Each row is a point. Each copy is the shape, with its points in the same order, stretched, turned, moved and blurred by noise. Is it also mirrored, or only turned?

Shape, 5 rows:
[[ 39   5]
 [-29  -4]
 [-50   8]
 [  9   5]
 [  9  61]]
Copy 1 (5 x 2):
[[-20 -37]
 [ -1  30]
 [ -7  55]
 [-15  -6]
 [-88  14]]
Copy 1 is: mirrored
Copy 2:
[[ 26  22]
 [-33 -14]
 [-39 -34]
 [  8   3]
 [ 40 -29]]
Copy 2 is: mirrored

Shape (6 x 3):
[[-33   7  20]
 [-23 -15  38]
 [-27 -25  41]
 [ 37  44 -57]
 [ -3   9  48]
 [ 31 -21 -22]]
Copy 1:
[[  9  11 -12]
 [  5  16  12]
 [ -5  22  11]
 [ 24 -71 -40]
 [ 23   8  16]
 [-15 -45  -1]]
Copy 1 is: only turned
Copy 2:
[[ 13 -34 -23]
 [  2 -46   6]
 [ -7 -50   2]
 [ 80  67  -5]
 [ 32 -55  27]
 [ 19  45  27]]
Copy 2 is: mirrored

Shape:
[[ 13   0  14  -9]
 [  0 -17  47   0]
 [ 10 -35 -28  78]
 [  7  44  -1   0]
 [  7 -37  12 -15]
 [ -8  67  21 -39]
 [-34 -37 -24   0]
 [-37 -27  -8 -32]
 [  2 -28 -16 -29]]
Copy 1, 9 rows:
[[ -1  -8  15 -26]
 [-28 -24  45 -17]
 [ 65  -3  53  49]
 [-10  40   0 -36]
 [  6 -41  19  -1]
 [-62  45 -17 -63]
 [ -2 -23   8  54]
 [-31 -26  -6  32]
 [ 14 -32  -7   4]]
Copy 1 is: only turned
Copy 2, 9 rows:
[[  6  -3  10 -18]
 [  8  20  38   5]
 [-17  50 -64  58]
 [-19   0  -7 -55]
 [ 15 -26  20  19]
 [-26 -31  36 -85]
 [-30 -36   9  58]
 [-28 -57  41  34]
 [  6 -53  16  11]]
Copy 2 is: only turned
Copy 3:
[[  8  40  13   6]
 [ 32  36  38   8]
 [-16 -81 -10  38]
 [-24  42  13 -23]
 [ 28  19   1  19]
 [-10  93  24 -46]
 [ 22 -37 -29   3]
 [ 31   4 -21 -12]
 [ 14  17 -29   9]]
Copy 3 is: only turned

Shape (7 x 4):
[[ 20   0   9 -22]
 [ 25  16 -23  13]
 [ 22  19 -37 -18]
 [-47 -17   2  33]
 [-48   3  17  22]
 [-15  85  28  -4]
 [-47  -4  -2  13]]
Copy 1, 7 rows:
[[ 28  17  31 -16]
 [  5   4  22  40]
 [ 15   0  44  23]
 [-11 -32  -5 -13]
 [-17  -3   0 -23]
 [-33  53  28 -28]
 [ -8 -21  14 -19]]
Copy 1 is: mirrored
Copy 2, 7 rows:
[[ 46  -6  -9  -4]
 [ 28  41 -13  21]
 [ 53  36 -38   9]
 [-45   7 -15   4]
 [-30 -17 -14  23]
 [ 36 -28 -25  95]
 [-24  -7 -30  11]]
Copy 2 is: mirrored
Copy 3 (7 x 4):
[[ 25  15 -19 -15]
 [ 20   5  19  29]
 [ 20  35   1  21]
 [-42 -26  12  14]
 [-35 -13  14 -10]
 [ 25  26  57 -47]
 [-37  -5   7   3]]
Copy 3 is: only turned
Copy 4, 7 rows:
[[ 28  36  22  -2]
 [ 28 -18  40  15]
 [ 24   0  67 -15]
 [-40  -7 -41  19]
 [-41  20 -29  31]
 [-18  68  53  68]
 [-41  11 -17   9]]
Copy 4 is: mirrored

Shape, 9 rows:
[[-31  68 -29  -4  49  -3]
 [ 53  25  31   0   8 -67]
 [ 15  -9 -14  24 -24  59]
 [  0 -29 -33  -1 -30  14]
 [  9 -13  50  41  -8 -34]
 [ -9  19 -16 -27  34 -14]
 [ -6  28   2 -23  51 -12]
 [ 13 -20 -22 -14  -3  16]
 [ 49  11  -7  33  37 -34]]
Copy 1, 9 rows:
[[-36  77 -27 -50 -17 -27]
 [  6  -2  80 -70  86 -10]
 [-37   1  -3  56 -22  26]
 [ 23   1  12  46 -24  14]
 [-37 -61  56 -40  29  34]
 [ 28  40 -10 -37   9 -13]
 [ 12  37 -19 -49  26 -23]
 [ 34  16   0  34  -1   2]
 [-11  15  42 -24  36 -56]]
Copy 1 is: only turned
Copy 2, 9 rows:
[[ 72  52 -19   7  52   3]
 [ 23  11 -71  23 -26  47]
 [-22 -20  51   1  31  23]
 [-45  11  10  -7  22   2]
 [  5  -4 -11  50 -34   8]
 [ 26  20 -36  -8  36  -3]
 [ 45   8 -39   6  37  -4]
 [-28  -6  -3 -15  38   5]
 [ 11   7 -48  55  19  51]]
Copy 2 is: only turned
Copy 3:
[[ 54  27  41   7  62 -10]
 [-48   2 -42   6  13 -65]
 [ 25  -6 -28  22  -4  60]
 [ 27 -18 -28   3 -42  27]
 [-70  10  -9  29 -22 -26]
 [ 25 -15  10  -3  31 -15]
 [  6 -15  19   1  55 -21]
 [ 23 -32 -23   1  -6  18]
 [ -6 -10 -22  46  25 -51]]
Copy 3 is: mirrored

Shape:
[[ 48 -13   2   4 -18 -45 -50  35]
 [-24  33  -2 -35  41   4  -3  16]
 [-28  18 -48  24  16 -42  77 -14]
 [-33 -10  26  47 -39  14   0 -11]
 [  1 -17 -10  27 -21  14  45   5]
 [  7  19 -11  60 -34 -41 -29  65]
 [ 33 -21 -14 -39 -37  -6 -15   4]
 [-49  28  50 -13   2   6 -22   2]
 [-16 -18 -28  -8 -22  10  13 -26]
 [-26  -9 -15  25   7 -31 -20  43]
 [ 24 -17  11  19 -28  31 -28  -8]
 [  0  10   6   0 -30 -29   8  13]
 [ 11  24 -59 -41  35 -18   0 -19]
 [  8 -56  15   5  80 -21  -9 -13]]
Copy 1 (14 x 8):
[[ 11  27 -60 -20   3 -82 -36 -43]
 [-19  -9  12   6 -41  -3  39   1]
 [-13  10  -3  -4  17  85  41 -36]
 [-28  26   5  11  36  23 -56  54]
 [ 23  13 -12  -2  36  36  -1  29]
 [-38  86 -63 -75   2 -35 -49 -10]
 [ 61 -33 -39   4  -5 -25 -40 -21]
 [-51   8  42  -2 -11 -11 -19  32]
 [ 21 -31 -23  35   4  41 -28   8]
 [-63  22 -57 -32   3 -22  -6   4]
 [ 24  22 -22  38   5 -21 -50  33]
 [ 13  13  -4 -30   8  -2 -25 -20]
 [ 27 -27 -27  48 -56  21  23 -55]
 [-55 -27 -30  74  38 -40  75 -12]]
Copy 1 is: mirrored
Copy 2:
[[ 11  17   2  89 -23 -16 -37  49]
 [-11 -16  32 -60   9  -9 -13   3]
 [ 19  35  20 -62 -19 -48  86  12]
 [  5 -16 -17  38 -38   2  70  -6]
 [ 21   7 -35  -5 -24 -40  50  26]
 [  5  34   3  76 -65   3   6  27]
 [ 29 -29  -4  17 -11 -65 -18  41]
 [-15 -46  26 -10   0  27   9   3]
 [ 27 -29   2 -22 -14 -51  44  -6]
 [-26  26  13  28 -34 -31  16   4]
 [ 33 -23 -31  52 -16 -10  18   4]
 [  6  -5   4  12 -23 -21  16  48]
 [ 32  -6  45 -61  17 -46   0  -3]
 [-36  46 -15  28  42 -47  26   1]]
Copy 2 is: only turned

Shape:
[[  8  38 -13 -61  -6 -37  22  57]
 [  3  -4 -27 -18 -17 -37   0 -23]
 [  6   7  39  31   0  -9 -10 -63]
 [ -9 -35 -25  45 -20  15   6  21]
 [ 16  11   6  23  26 -28 -53  18]
 [-16 -12   2 -68  -3  70   7 -32]
 [ -4  48   6  -4 -27  17 -33  -6]
 [-23   6  70 -29  -7  25 -38 -28]
 [-48  62 -33 -11  13 -56  19 -25]
 [ 40 -13  12   9 -18  52  -2  -7]
 [-67 -48  -2 -19 -25  20 -16 -53]]
Copy 1 (11 x 8):
[[ -5 -51 -12  34  52  -7 -69  -4]
 [  2  25 -15 -12  38  12 -12  -7]
 [-31  33  12 -33 -26  25   6 -24]
 [ 13  -4  23 -51  32 -23  46   9]
 [-16 -37   2 -62  33  36 -16  -8]
 [ -8  15 -48  24 -61 -53  -7  19]
 [ 12   5   4 -30 -26  -4 -58  16]
 [-60   9 -18 -48 -63 -10 -31  13]
 [ -8  19  13  18  37  64 -31  35]
 [ 10 -10   3 -20 -28 -46   5 -30]
 [-40  66 -47 -47 -16 -21  39  63]]
Copy 1 is: mirrored
Copy 2, 11 rows:
[[-42   5  48  22  44  -5  26  66]
 [-10   9 -20  29  12  -5  22  -9]
 [ 15 -13  25  13 -37 -10 -10 -78]
 [ 48  10  -8   5 -12  44 -17   6]
 [-21 -38  12  23  -4  -9 -54 -14]
 [ -4  46  13 -88  29   8   6 -14]
 [  3  34  48  -1  16 -29 -37 -29]
 [-32  30  47 -47 -40 -19 -27 -52]
 [ 23 -23   0  36   0 -83  45  24]
 [ 17  20  37 -24  23  52 -36 -45]
 [ 11  52 -49 -50 -47 -10  16 -26]]
Copy 2 is: mirrored
Copy 3, 11 rows:
[[ 10  62  42  10 -25 -60 -15   7]
 [ -3  -2  19   0 -50  -1 -23 -27]
 [-31  -1  -5 -11 -13  55 -46   1]
 [ 47 -23   6  16 -52  27  18   1]
 [-38  12  13   8 -28  -5  36  21]
 [ 27   5 -24 -49  26 -29 -21 -28]
 [-13  47 -54 -13 -28  19  16  -8]
 [-35  18 -58 -32  13  -1 -34  22]
 [-27  59   9  74 -13   2  -4 -51]
 [ 32  -9   7 -62 -14  21 -12   8]
 [ 14 -35 -61   6 -24  15 -20 -37]]
Copy 3 is: mirrored
Copy 4, 11 rows:
[[  6  17  33 -56  12  57  25  92]
 [-25   5 -33  -4  -5  32  13   7]
 [ -9  -6 -54  69   3 -25  43 -10]
 [ 37 -11 -20 -21   6 -20 -28 -37]
 [ -2  55 -31   7  -8 -34  -6  29]
 [-66 -61  23  -1  11  -8  29  35]
 [-13  16  -7 -15 -25 -30  41   6]
 [-34  -6 -12  12  30 -53  58  18]
 [-51  59  30  24 -22  49  34  21]
 [ 31 -56 -40   3  -6 -36  16  15]
 [-70 -14  -4  -9  32 -24   4 -55]]
Copy 4 is: mirrored
